Every row gives one point. To make a cloud, some directions were put in groups of two or more. Within a group, all points are equally far from the middle, so they leave a hole (a ring in 2 directions, a hollow ball in 3). The other directions are filled evenly. Then the cloud was stretched, turned, moved and blurred a little. How many holes are there, and how many directions does each take, smallest first?

Cloud (14 x 2):
[7.6 -1.3]
[6.7 1.4]
[-3.8 1.9]
[-0.1 -2.9]
[-2.2 -1.9]
[-2.0 3.2]
[0.0 3.6]
[-1.9 3.2]
[-0.9 3.5]
[6.0 2.0]
[-3.4 2.4]
[7.4 0.5]
[7.6 0.1]
[-3.8 1.9]
Holes: 1 (2)

Cloud, 21 rows:
[-2.0 0.9 2.8]
[-4.1 -2.2 -0.9]
[6.9 -3.4 -1.4]
[-0.3 -5.2 -2.6]
[2.0 -5.5 -2.3]
[5.1 3.6 1.0]
[-0.2 -2.8 -7.0]
[7.0 -0.4 -0.9]
[2.5 -5.8 -1.5]
[5.5 4.2 5.0]
[2.7 4.2 -1.0]
[6.1 4.1 4.4]
[-3.5 -4.4 -5.0]
[1.9 4.4 -1.6]
[2.5 1.4 6.3]
[1.6 -1.4 -5.9]
[1.0 -3.7 3.1]
[2.1 -5.4 -2.9]
[1.7 -5.0 -3.7]
[6.8 0.7 -0.6]
[-1.1 -1.3 2.7]
Holes: 1 (2)

Cloud (29 x 4):
[-1.3 6.4 0.8 0.1]
[-3.4 0.2 1.3 -4.7]
[5.5 -0.1 -2.3 2.0]
[-1.9 6.9 -0.6 1.0]
[-3.4 -2.0 4.8 2.7]
[-1.1 4.3 -1.3 4.8]
[0.7 3.1 0.0 -5.3]
[0.2 4.4 -0.2 4.2]
[-4.2 4.9 -7.6 -0.6]
[-2.1 -3.2 -0.2 4.3]
[-6.1 -0.5 -2.2 -3.1]
[-3.1 1.5 -9.0 -2.1]
[3.1 0.6 6.4 1.2]
[5.9 0.3 -1.1 1.9]
[1.0 -5.9 -3.9 -0.8]
[2.8 -0.4 0.1 -6.7]
[-6.1 0.9 -7.0 -1.6]
[-1.2 -1.9 6.5 1.7]
[4.6 -1.6 -5.9 0.7]
[-6.4 -0.3 1.8 3.4]
[-5.9 5.1 -4.0 3.6]
[6.7 -0.6 -2.2 0.6]
[3.9 -6.1 3.8 -1.3]
[2.6 2.9 0.7 3.6]
[1.0 -4.3 -0.6 -6.0]
[4.0 -1.0 -4.2 2.6]
[-5.2 -1.3 -3.2 -3.7]
[-7.3 0.7 -0.1 -1.1]
[4.2 -5.3 0.9 -5.6]
Holes: 2 (2, 2)
